Each row of a before or after table is a point. The points were changed in one or more steps. Then noise was added and the rows were shuffled. The steps act on columns, c1 being the first. What was done? A step turns or swaps two columns, mirrors them in a line or flattens them onto one, adds a multiple of one to another, or multiplies or shifts one. Angles are multiples of 10 degrees, from the lower column toward the higher: turns from -170 to 170, lines from 10 to 170 but not 90. Use the fewest steps. Two steps may share a column if one is a turn and the other turns, adds or multiplies; they go together, in the order done. Otherwise the lowest column goes first.
In the rows, zero is written as 128.

Before (14 x 3):
[[ 89 162 149]
 [162 174  95]
 [128 122  59]
 [121 151  90]
 [176 177 115]
 [152 133 138]
 [161 127  65]
 [144 155 107]
 [104  98 115]
 [133 142  79]
 [145  83  88]
 [ 88  80 153]
 [100  86 115]
 [ 97  98  57]]
After (14 x 3):
[[126 157 173]
 [ 87 111  74]
 [ 89 127 103]
 [134  82 178]
 [109  82 139]
 [103  76 144]
 [100  68  89]
 [ 91 136 116]
 [141 185  78]
 [ 52  62 121]
 [115 168  87]
 [144 143 111]
 [117 153 102]
 [ 68  90  94]]
Steps: turn c1 and c3 by -60 degrees; add 0.5 times c1 to c2

Before (13 x 6):
[[125 124 116 170 132 130]
 [131 100 125 164 140 113]
 [ 96 123 146 177 146 141]
 [144 140 140 110 149 127]
 [147 128 131  93  86  86]
 [151 121 116 173 145 128]
 [ 57  84  79 153 125 131]
 [131 126 104 131 108 139]
 [144 112 139  91 141 125]
 [126 128 144 179 134 129]
 [151  87 112 120  75 126]
 [154 112 141 140   7 121]
 [116  60  99 178  94 138]]
After, 13 rows:
[[124 138 138 196 105 131]
 [132 117  91 111 151  85]
 [124 132 125 194 110 116]
 [136 112 135 113 117 115]
 [131 125 122 150 160 157]
 [141 106  19 161 180 111]
 [129 128 135 187 136 141]
 [146 105 138 182 127 116]
 [125 132 142 134 108 116]
 [131 124 151 174 173 165]
 [155  81 113 199 168 160]
 [148  87  91 136 170 133]
 [137 114 149 189 132 135]]
Steps: flatten c1 and c2 onto the line at 120 degrees; add -0.7 times c3 to c6; turn c3 and c5 by -120 degrees; shift c4 by 20

Before (9 x 8):
[[129 150 128 101 102  66 107  91]
 [152  95  98  94 115 107  65  83]
 [ 95  83 112 119 143 171 177 117]
 [130  72 105 104 118  65 138 128]
 [135 150 113 162 187  68  96 162]
 [138 153 152  81  88 149  80 146]
 [144 121 182 166 110  82  74 113]
 [ 61 141  73 142  89 140 163 174]
 [122 169  74 150  80 149 186 178]]
After, 9 rows:
[[168 170 129 101 103  87  99  96]
 [106 191 201 145 110 194 115 154]
 [ 66 157 197  91 110 161 123 155]
 [117 117 164 155 190  90 182 125]
 [170 105 105 122 100  62 138 179]
 [147  86 144 114  92 122 193 143]
 [119 129  96 168 103  71 165  89]
 [148 163  97 103 120  95 185 149]
 [110  77 127  94 117 180  97 147]]
Steps: turn c1 and c4 by 40 degrees; turn c2 and c5 by 30 degrees; turn c3 and c8 by -120 degrees; turn c6 and c7 by -80 degrees
